Every row gives one point. To make a cloud, some directions were put in groups of two or more. Within a group, all points are equally far from the middle, so they leave a hole (a ring in 2 directions, a hollow ball in 3). The other directions are filled evenly. Then the cloud was stretched, turned, moved and blurred a little. Count the holes, and give their numbers of directions, smallest first.
In the rows, 128 means zero.

Cloud:
[[ 97 104]
 [175 118]
 [178 131]
 [ 95 180]
 [121  91]
 [161 100]
 [105  98]
 [178 127]
 [119 192]
 [121  91]
 [ 82 157]
 [144  91]
 [177 126]]
Holes: 1 (2)

Cloud (21 x 3):
[[107  82 186]
 [ 73 148 130]
 [103 172 125]
 [163  86 126]
 [132  61 161]
 [121  86 109]
 [120 136  84]
 [161  74  87]
 [138 119 143]
 [157  95 132]
 [132 127  62]
 [135 104 103]
 [175  71 100]
 [122  99 190]
 [ 80 136 139]
 [ 90  90 115]
 [ 71 159 132]
 [143 135 128]
 [ 73  73 125]
 [138 137 107]
 [177  71  96]]
Holes: 0

Cloud (28 x 4):
[[129 178 179 123]
 [114 154 190 156]
 [133 127  71 117]
 [166 117 111 169]
 [147 121  90 108]
 [111 156 164  92]
 [119 139 188 167]
 [130  56 130 169]
 [159  75 107 157]
 [144  84 166 178]
 [105 150  73 109]
 [122 145 198 147]
 [134 195 143 129]
 [ 76 124 167 111]
 [134  85 191 144]
 [ 88 140 153  93]
 [111 124  62 137]
 [ 79  86 105 153]
 [ 89 122 108 177]
 [170  87 121 133]
 [139 190 147 138]
 [ 81 189 144 114]
 [111 163  94  94]
 [132 109 164  99]
 [113 107  68 153]
 [156 128 172 113]
 [135  67  93 139]
 [104 186  88 127]]
Holes: 1 (4)

Cloud, 47 rows:
[[158 127  58 124 144 147]
 [147 195 147 106 130 143]
 [150 133 178 152  94 169]
 [ 74 176 148 139  87 154]
 [ 60 101 134 155 108 147]
 [107 171 102 129 202 156]
 [142 188 150 179 133 123]
 [176 149  93 176 120 132]
 [178 190  91 131 149 172]
 [164  92 100 131 167 140]
 [ 57 145 107 180 112 129]
 [ 70 141 133 148 103 182]
 [111 137  68 110 104 125]
 [ 74 105 160 135 152 132]
 [ 64 135 102 142  95 101]
 [118  95  75 143 122 154]
 [125  77 118 129 165 137]
 [158 156 160 186 110 130]
 [131 103  81 115 180 144]
 [161 190 128 126 180 158]
 [164 137 139 184  91 128]
 [126 177 131 121  91 188]
 [177  99 115 139 166 130]
 [131  97 103 167 163 108]
 [187 147  75 132 160 138]
 [130 173 137 124 189 164]
 [101 206 103 120 131 165]
 [ 72 115 138 109 145 156]
 [131 128  60 117 179 129]
 [184 117 110 108 165 140]
 [ 79 171  81 134 164 101]
 [129 177 126 114 173 181]
 [179 132 164 161 140 150]
 [ 95 127 123 119 192 159]
 [171 133 121 135  98 191]
 [146 143 156 187 112 171]
 [122 138  80  87 151 116]
 [ 65 172 110 131 104 166]
 [ 72 138 147 181 104 161]
 [ 97 204 146 130 130 124]
 [103 191  96 162 181 139]
 [ 60 136 117 173 116 100]
 [193 149 128 127 166 121]
 [118 163 141 178  77 175]
 [ 90 159  78 138 166  91]
 [110 183  88 150 152 186]
 [165 163 138 188 115 132]]
Holes: 2 (2, 4)
